Rows are points. Each copy is the shape, with its points in the same order, turned, moved and blurred by noise. Some copies are also mirrored. Which?

Shape, 6 rows:
|  0.5 | -2.7 |
| -3.8 |  0.8 |
|  1.8 |  1.1 |
| -3.1 |  1.5 |
|  1.7 | -5.5 |
|  1.1 |  3.5 |
Copy 1 (6 x 2):
| -2.1 |  0.6 |
|  3.2 |  1.3 |
| -0.3 | -2.5 |
|  3.4 |  0.7 |
| -5.5 |  1.5 |
|  1.9 | -3.9 |
Copy 1 is: only turned
Copy 2 (6 x 2):
|  1.7 |  1.4 |
| -3.7 |  1.0 |
|  0.9 | -2.4 |
| -3.4 |  0.1 |
|  4.7 |  3.1 |
| -1.2 | -3.9 |
Copy 2 is: mirrored
Copy 3 (6 x 2):
| -3.0 | -0.1 |
|  1.6 | -3.6 |
|  0.5 |  1.8 |
|  1.8 | -2.9 |
| -6.0 |  0.5 |
|  3.0 |  1.7 |
Copy 3 is: mirrored
Copy 4:
|  3.6 |  2.6 |
|  3.5 | -2.5 |
| -0.3 |  1.6 |
|  2.2 | -2.4 |
|  5.2 |  5.2 |
| -1.8 | -0.4 |
Copy 4 is: only turned

Shape, 8 rows:
| -3.0 |  2.8 |  1.1 | -1.6 |
|  1.1 |  1.6 | -4.7 |  0.1 |
|  5.5 | -3.8 |  2.6 |  2.0 |
|  2.0 | -3.0 |  0.8 |  3.7 |
| -4.5 |  0.6 | -3.2 |  2.4 |
|  3.3 | -2.0 | -0.3 | -1.8 |
|  0.5 |  3.0 | -3.4 |  0.8 |
| -1.4 |  3.5 |  2.9 |  1.5 |
Copy 1, 8 rows:
|  2.9 |  3.9 | -2.2 | -2.4 |
| -2.0 | -1.2 | -2.9 | -1.5 |
| -0.4 | -0.6 |  7.2 |  0.9 |
| -0.6 |  0.3 |  3.4 |  2.9 |
| -0.7 |  3.0 | -5.3 |  2.2 |
| -1.5 |  0.5 |  3.6 | -2.5 |
|  0.2 | -1.4 | -3.6 | -1.4 |
|  4.9 |  1.9 | -1.1 |  0.0 |
Copy 1 is: only turned
Copy 2, 8 rows:
| -4.8 | -1.1 | -1.4 |  1.2 |
| -2.4 |  4.0 | -1.9 | -3.2 |
|  5.0 |  1.1 |  4.0 |  1.0 |
|  3.6 |  2.2 |  0.1 |  2.3 |
| -1.6 |  1.6 | -6.5 | -0.3 |
|  1.6 | -0.2 |  2.6 | -2.9 |
| -3.4 |  3.8 | -0.8 | -1.4 |
| -3.9 |  0.6 | -0.3 |  4.4 |
Copy 2 is: only turned

Shape:
|  0.5 |  3.1 | -0.1 |  3.1 | -3.1 | -0.5 |
|  3.3 |  2.7 |  1.9 |  0.3 | -4.0 | -3.2 |
| -0.4 |  0.9 |  4.3 | -0.1 |  0.2 | -3.4 |
| -0.3 |  2.2 |  3.0 |  1.5 | -2.5 |  1.7 |
|  0.4 | -2.1 |  3.4 | -0.6 | -3.6 | -2.0 |
| -1.0 | -1.8 | -1.9 | -4.2 |  3.4 |  1.9 |
|  4.3 |  3.4 |  4.8 |  2.5 | -2.1 | -2.2 |
| -2.5 | -1.8 | -3.7 |  1.2 |  3.7 |  0.3 |
| -3.8 |  0.9 | -0.9 | -3.3 |  1.3 | -0.8 |
| -3.7 | -1.4 | -4.3 | -2.9 |  5.0 | -0.8 |
Copy 1 (10 x 6):
|  3.9 | -0.2 | -0.7 | -0.1 |  2.7 | -1.4 |
|  4.4 |  0.8 | -1.7 |  3.1 | -0.4 | -3.5 |
| -1.0 |  1.7 | -3.0 |  4.6 |  1.8 | -2.0 |
|  1.5 | -0.4 | -4.1 | -0.8 |  2.0 | -1.5 |
| -0.9 |  2.1 | -2.0 |  1.3 |  0.0 | -5.6 |
| -5.5 | -3.2 |  1.1 |  0.3 | -2.2 |  0.8 |
|  4.5 |  3.1 | -4.4 |  3.3 |  0.0 | -1.0 |
| -3.9 | -1.0 |  4.0 | -0.5 |  2.3 |  2.0 |
| -3.7 | -4.2 |  0.5 |  2.6 |  1.9 | -1.3 |
| -6.4 | -3.7 |  4.3 |  2.1 |  1.1 |  1.6 |
Copy 1 is: mirrored
Copy 2, 10 rows:
|  2.6 | -4.4 | -2.4 | -0.3 |  1.4 |  2.2 |
|  1.3 | -4.3 | -0.9 |  3.7 |  2.6 |  2.4 |
| -3.2 | -2.3 | -1.1 |  1.6 |  1.9 | -0.9 |
|  2.0 | -1.8 | -4.2 |  1.0 |  0.5 | -0.2 |
|  0.7 | -3.3 |  0.6 |  3.7 |  0.5 | -2.9 |
|  1.2 |  4.5 |  3.2 | -1.8 |  0.2 | -1.1 |
| -1.1 | -4.1 | -3.5 |  4.4 |  0.1 |  3.2 |
|  0.6 |  0.6 |  3.3 | -5.5 | -0.8 | -0.4 |
|  0.3 |  2.0 |  1.4 | -2.4 |  3.9 | -1.8 |
| -0.1 |  3.4 |  5.5 | -5.3 |  2.1 | -1.2 |
Copy 2 is: only turned
Copy 3:
| -1.2 | -2.3 | -3.9 | -1.7 |  0.9 | -2.8 |
|  0.0 |  1.1 | -4.9 | -3.5 |  1.7 | -0.1 |
| -2.9 |  1.4 | -2.9 | -4.8 | -3.4 |  0.9 |
| -1.3 |  0.0 | -2.2 | -4.0 | -1.3 | -4.4 |
| -1.7 |  4.7 | -2.6 | -1.7 | -3.0 | -1.3 |
|  1.5 | -0.4 |  5.2 | -1.5 | -3.8 |  1.4 |
| -4.0 |  1.5 | -4.0 | -6.7 |  1.5 | -1.3 |
| -2.1 | -3.6 |  4.1 |  1.4 | -2.4 |  1.5 |
|  2.0 | -2.0 |  1.5 | -1.4 | -4.8 |  1.0 |
|  0.5 | -3.9 |  4.3 |  1.2 | -4.6 |  4.3 |
Copy 3 is: mirrored
Copy 4:
|  0.0 | -1.3 |  1.1 | -2.1 |  5.1 | -2.3 |
| -1.4 | -4.2 |  0.9 | -0.3 |  5.9 |  1.5 |
| -4.5 | -2.2 | -1.0 |  1.6 |  2.1 |  1.7 |
| -1.4 |  0.0 | -1.0 | -3.9 |  2.5 | -0.4 |
| -1.6 | -5.1 | -2.9 |  0.5 |  0.4 |  0.2 |
|  0.8 |  0.1 |  4.4 |  1.0 | -4.8 |  2.8 |
| -2.8 | -1.6 | -2.0 | -1.0 |  7.3 |  3.1 |
|  1.0 |  2.9 |  3.4 |  3.1 | -1.8 | -1.6 |
| -3.2 | -1.2 |  4.2 |  0.3 | -2.5 | -0.7 |
| -0.3 |  1.7 |  6.1 |  3.9 | -4.7 |  0.3 |
Copy 4 is: mirrored

Shape, 13 rows:
|  4.1 | -1.2 |  0.5 |  2.2 |  2.9 |  2.6 |  2.2 | -1.4 | -0.9 |
| -1.7 |  1.2 |  0.5 |  3.1 |  1.0 | -8.0 | -3.7 |  1.0 |  0.6 |
| -2.9 | -1.0 | -2.2 |  0.9 |  5.9 | -1.9 | -1.2 |  3.0 |  3.3 |
|  2.1 |  2.6 |  2.8 | -0.6 | -1.5 |  0.4 |  0.1 | -2.7 | -0.9 |
|  0.3 |  4.5 | -2.8 |  4.6 | -0.2 | -4.0 | -1.4 |  5.9 | -0.5 |
| -3.6 |  0.4 | -0.3 |  4.7 |  2.8 | -2.4 | -4.1 |  4.7 |  1.6 |
|  3.4 |  0.8 |  5.8 | -0.4 | -3.0 |  2.0 | -1.3 | -1.2 |  0.7 |
| -3.8 | -1.4 | -2.3 |  4.0 |  0.0 | -2.5 | -1.2 |  2.8 | -1.2 |
|  4.7 |  0.1 |  6.0 | -1.0 | -1.2 |  2.2 |  4.5 |  1.3 | -2.0 |
|  0.3 | -0.8 |  1.8 |  0.1 |  5.5 |  1.1 | -0.5 |  1.2 | -3.6 |
|  3.9 | -1.2 |  1.7 | -3.1 | -2.1 | -0.8 | -0.3 | -0.1 | -0.8 |
| -1.5 |  4.5 |  4.4 | -2.4 | -4.3 | -1.7 | -0.2 | -2.2 |  0.8 |
|  1.2 | -1.7 |  2.0 |  3.6 |  3.6 |  0.4 |  4.0 |  2.1 | -0.2 |
Copy 1:
|  0.8 |  3.8 | -1.0 | -1.4 |  6.4 |  4.2 | -0.2 |  0.7 |  0.1 |
|  1.8 |  0.1 |  1.8 |  1.6 | -0.9 | -5.3 | -0.6 |  4.6 | -4.1 |
| -2.2 |  4.8 | -1.0 |  1.9 |  1.3 | -3.9 | -3.7 | -0.7 | -4.0 |
|  4.6 | -0.3 | -0.2 | -0.8 |  1.1 |  2.7 | -0.4 |  1.2 |  2.8 |
| -3.8 |  1.0 | -0.6 |  0.2 | -2.6 | -2.6 |  3.8 |  4.4 | -2.6 |
| -0.9 |  4.0 |  0.9 |  1.8 | -0.2 | -5.6 |  1.8 |  0.1 | -4.1 |
|  7.1 | -0.7 | -1.0 | -1.3 |  0.5 |  3.3 |  1.6 | -1.4 |  0.7 |
| -2.1 |  2.0 |  3.5 |  4.0 |  0.6 | -2.4 |  1.3 |  0.5 | -2.7 |
|  2.3 | -3.5 | -2.4 | -3.1 |  4.6 |  4.6 |  1.0 | -2.5 |  1.8 |
|  0.8 |  2.0 | -2.0 |  2.0 |  6.7 | -1.8 | -0.1 | -0.8 |  0.7 |
|  3.7 | -2.1 | -2.5 |  2.1 |  1.9 |  4.0 | -0.8 |  0.6 | -0.8 |
|  5.5 | -2.7 |  1.1 | -0.5 | -3.2 |  0.5 | -1.8 |  0.4 |  3.2 |
| -1.7 |  1.1 |  0.5 | -2.6 |  5.6 |  0.9 | -0.5 | -1.4 | -1.7 |
Copy 1 is: only turned
Copy 2 (13 x 9):
| -1.8 |  1.1 |  1.5 | -1.2 |  2.9 | -2.2 | -2.2 |  2.2 | -2.0 |
| -2.5 |  0.1 |  0.2 |  0.4 | -0.9 |  5.0 | -0.2 | -7.6 |  3.6 |
|  0.4 | -4.3 | -2.0 | -2.6 | -1.1 |  2.2 | -4.7 | -4.7 | -0.9 |
| -2.5 |  1.4 |  0.9 |  2.5 | -1.5 | -1.2 |  2.8 |  1.6 |  0.5 |
|  3.3 |  1.7 |  3.1 | -3.4 | -2.3 |  4.8 |  0.2 | -4.4 |  3.3 |
|  2.3 | -2.2 |  2.5 |  0.4 | -1.4 |  4.0 | -3.9 | -6.5 |  0.7 |
| -1.9 | -0.3 |  3.2 |  4.6 | -0.4 | -4.2 |  2.6 |  0.6 |  2.0 |
|  2.5 |  0.5 | -0.2 |  1.3 |  0.3 |  5.1 | -4.4 | -3.0 |  2.4 |
| -2.7 |  0.4 |  3.8 |  0.6 | -0.7 | -4.8 | -0.9 |  5.6 |  3.6 |
| -2.1 |  1.3 |  1.0 |  0.0 | -2.4 | -1.4 | -5.7 | -0.7 | -1.3 |
| -1.3 |  1.6 | -1.6 |  1.3 | -0.3 | -4.4 |  1.1 |  0.0 |  4.2 |
| -2.3 | -1.1 |  0.2 |  5.1 | -4.4 |  1.1 |  4.7 |  1.0 |  3.2 |
| -1.7 | -1.6 |  3.0 | -2.0 |  1.9 |  0.3 | -4.7 |  2.1 |  1.0 |
Copy 2 is: only turned
Copy 3 (13 x 9):
|  2.0 | -0.5 |  1.3 | -1.2 |  4.6 |  0.2 |  0.1 |  4.8 | -3.6 |
| -1.2 |  3.4 | -2.8 |  2.5 |  0.1 | -5.2 |  2.5 |  1.2 |  5.5 |
| -5.3 | -0.5 | -3.5 | -2.2 | -0.9 | -2.4 | -0.5 |  5.2 |  2.7 |
|  4.0 | -1.8 | -0.3 |  3.3 |  0.9 | -1.6 |  0.6 |  1.1 | -2.2 |
|  0.5 |  1.5 | -7.8 | -0.9 |  3.5 | -0.5 |  4.5 |  0.9 |  3.7 |
| -3.0 |  1.9 | -3.1 | -0.6 | -1.2 |  0.8 |  2.2 |  2.8 |  6.1 |
|  2.6 | -1.9 |  0.8 |  5.4 |  2.7 |  2.0 | -2.6 | -0.5 | -2.5 |
| -1.2 |  3.1 | -1.3 | -2.0 | -1.0 | -0.4 |  2.6 |  0.0 |  2.9 |
|  0.1 | -2.9 |  0.6 |  4.2 |  5.1 |  3.2 |  3.1 |  0.8 | -6.9 |
| -0.7 |  0.2 | -1.0 |  0.9 | -0.8 |  1.7 |  2.6 |  6.4 | -2.4 |
|  0.2 |  1.2 | -2.1 |  3.2 |  1.4 | -1.0 | -1.2 |  0.0 | -5.7 |
|  1.0 | -4.1 | -1.0 |  5.7 | -0.8 | -2.4 |  1.1 | -3.3 | -1.2 |
| -2.6 | -0.3 |  0.9 | -0.8 |  5.0 |  1.3 |  2.6 |  3.8 | -1.8 |
Copy 3 is: only turned

Shape (17 x 11):
| -2.5 | -2.3 |  2.8 | -2.7 |  3.0 | -1.3 |  6.9 |  3.8 | -1.8 | -1.6 |  0.9 |
|  1.7 | -2.5 | -1.8 |  1.6 |  0.7 | -3.3 |  0.5 | -3.7 |  3.4 | -2.3 | -3.5 |
|  2.4 |  0.3 |  1.2 | -2.1 |  2.0 | -2.5 |  4.0 |  0.5 | -1.2 | -1.1 |  6.6 |
| -2.1 |  0.1 | -0.9 |  1.0 |  0.1 |  3.0 | -1.1 | -3.3 |  3.9 | -1.8 | -4.6 |
| -1.8 |  0.8 | -1.5 |  2.2 |  0.5 |  0.1 | -4.1 | -2.1 |  5.6 | -1.1 | -2.6 |
|  3.5 | -0.7 |  0.7 |  1.5 | -1.0 |  2.0 |  7.6 |  3.2 | -1.4 | -1.9 |  4.8 |
|  1.3 | -2.5 | -0.2 | -2.1 |  3.9 |  4.3 |  3.6 |  2.1 | -3.4 | -1.0 |  4.5 |
|  2.9 | -2.0 |  4.4 | -1.2 |  0.0 |  3.3 |  4.0 |  1.3 | -3.1 | -2.0 |  2.1 |
| -3.3 | -0.3 | -1.9 | -0.3 |  1.3 | -0.2 |  2.7 | -2.9 |  2.7 | -0.9 | -5.8 |
| -0.5 | -4.3 | -0.6 |  3.7 | -3.4 |  1.4 | -1.0 | -1.4 | -0.2 |  4.9 |  4.0 |
|  3.2 |  1.6 |  2.2 | -4.4 |  2.6 |  0.9 |  5.3 |  1.8 | -5.8 | -0.6 | -2.5 |
| -3.3 |  1.4 | -4.2 |  1.8 | -2.7 | -0.8 | -1.7 | -6.2 |  1.2 | -2.8 | -1.4 |
|  5.0 | -2.8 | -0.7 | -5.1 |  1.6 |  1.2 |  3.4 |  1.6 | -3.1 | -1.1 |  3.4 |
|  1.4 |  0.4 | -2.0 |  0.8 |  1.6 |  0.4 |  2.8 |  4.8 | -2.0 |  1.0 |  1.3 |
|  0.0 |  0.4 | -0.3 |  3.7 |  4.5 | -0.6 | -2.2 | -4.3 | -1.0 | -1.6 | -2.2 |
|  0.0 | -0.6 |  2.5 | -1.3 | -1.8 | -1.1 |  1.5 |  3.7 | -0.6 | -0.9 |  2.7 |
| -0.6 |  1.1 |  0.7 |  1.8 | -0.3 |  1.4 |  1.5 | -2.0 |  3.9 |  5.0 |  3.1 |
Copy 1:
| -0.8 | -1.0 |  2.2 | -5.2 | -3.6 | -4.4 |  1.4 | -2.5 | -4.9 |  1.5 |  1.8 |
|  2.7 | -1.3 | -3.3 |  2.5 |  0.7 |  0.8 |  6.1 | -0.1 |  1.5 |  2.2 |  1.0 |
|  0.2 |  1.9 | -0.3 | -1.7 | -2.0 | -2.0 | -2.0 | -1.9 | -4.4 |  6.6 | -2.3 |
| -0.4 | -2.6 | -0.6 |  0.0 |  3.6 |  1.2 |  3.2 |  2.2 |  4.2 | -0.2 |  2.4 |
|  1.2 | -1.5 | -2.1 |  3.6 |  5.0 | -0.5 |  1.7 |  2.0 |  3.7 | -0.5 |  2.0 |
| -4.1 | -2.6 | -2.1 | -4.1 | -3.8 | -1.1 | -1.1 | -3.9 | -2.8 |  4.0 | -4.9 |
| -3.5 |  0.2 | -2.0 | -6.3 | -1.9 |  0.9 | -2.9 | -2.1 | -3.9 |  3.7 |  2.2 |
| -0.8 | -2.2 | -0.9 | -6.7 | -4.3 |  0.1 | -1.6 |  1.1 | -1.6 |  3.6 | -1.7 |
| -0.2 | -2.0 |  2.0 | -0.2 |  1.7 |  0.6 |  6.6 | -0.1 |  1.6 | -1.2 |  2.9 |
|  3.6 | -0.2 | -3.8 | -3.5 |  3.5 |  3.2 | -3.5 | -5.1 |  0.8 | -1.0 | -3.0 |
| -2.7 |  0.5 |  2.0 | -3.8 | -6.9 |  1.6 |  1.5 |  2.9 | -5.3 |  1.0 | -0.5 |
|  1.6 | -0.1 |  1.9 |  3.7 |  1.9 |  3.2 |  2.1 | -2.1 |  6.2 |  1.3 |  1.5 |
| -2.6 |  3.5 | -3.5 | -5.4 | -4.4 |  0.2 | -0.3 |  0.1 | -2.9 |  4.2 | -0.1 |
| -3.3 |  0.1 | -2.3 | -1.2 | -2.4 | -0.4 | -1.5 | -2.1 | -3.8 | -1.4 | -0.8 |
|  2.5 | -3.1 | -1.0 |  3.2 |  1.2 |  3.8 |  0.9 |  1.2 | -1.3 |  1.5 |  3.6 |
|  0.8 |  0.4 | -0.8 | -3.0 | -2.3 | -3.5 | -2.6 | -1.0 | -0.4 |  0.5 | -2.7 |
|  0.3 | -0.6 | -0.6 | -1.6 |  6.5 |  1.2 | -0.5 | -1.0 | -1.3 |  1.0 | -4.0 |
Copy 1 is: only turned
Copy 2 (17 x 11):
| -3.2 | -0.1 | -0.8 |  1.0 |  4.5 | -1.2 |  2.7 |  0.6 | -2.7 | -0.5 | -8.0 |
| -0.3 | -3.6 |  1.3 | -1.4 |  2.1 | -1.3 | -3.2 | -2.9 | -2.1 | -0.8 |  2.5 |
|  2.8 |  0.6 |  1.1 |  4.3 |  2.9 |  2.7 |  0.5 |  0.9 | -2.0 |  1.1 | -5.3 |
| -0.9 |  2.3 | -0.5 | -5.1 |  1.2 | -4.4 | -2.4 | -3.6 |  0.6 |  1.3 |  3.1 |
|  1.2 |  1.8 |  0.4 | -5.5 |  1.7 | -2.6 | -3.5 |  0.1 | -1.3 |  1.4 |  4.6 |
|  0.9 |  1.3 |  0.5 |  1.4 | -1.2 |  4.0 |  4.4 | -4.5 | -2.8 |  0.8 | -6.6 |
| -1.0 |  2.8 | -1.8 |  4.1 | -1.8 | -0.5 |  1.7 | -0.5 | -0.8 |  3.5 | -5.9 |
| -0.8 |  1.8 |  2.2 |  3.8 |  0.5 | -0.1 |  5.3 | -1.8 |  1.2 |  1.9 | -4.6 |
| -2.6 | -0.1 | -2.4 | -4.0 |  3.9 | -3.0 | -3.0 | -3.5 |  0.8 | -0.1 | -0.2 |
|  0.9 |  2.5 |  3.9 | -2.4 | -6.1 |  2.4 | -3.8 |  2.0 |  2.0 | -0.7 | -2.1 |
| -3.7 | -2.4 | -2.6 |  3.4 |  3.8 |  1.1 |  6.5 | -1.0 |  4.5 |  2.1 | -3.7 |
|  2.6 |  2.9 | -1.8 | -1.7 |  1.0 | -0.8 | -5.5 | -3.2 |  1.4 | -3.6 |  4.3 |
|  2.5 | -2.1 | -1.5 |  6.2 | -1.2 | -0.3 |  2.4 | -0.6 |  0.0 |  3.1 | -4.9 |
| -1.5 | -0.1 | -2.2 | -1.1 | -1.2 |  4.1 |  2.7 |  1.4 | -1.1 |  2.7 | -3.7 |
| -3.2 |  1.9 | -0.1 |  1.0 |  2.5 |  0.0 | -3.2 | -1.2 |  0.0 |  1.0 |  4.5 |
|  1.5 |  1.0 |  1.8 | -0.4 |  0.6 |  0.7 |  3.0 |  3.3 | -0.8 | -0.5 | -3.2 |
|  2.7 |  2.7 |  2.9 | -4.5 |  0.1 |  2.3 | -3.1 | -0.5 |  3.1 |  3.0 | -3.6 |
Copy 2 is: mirrored
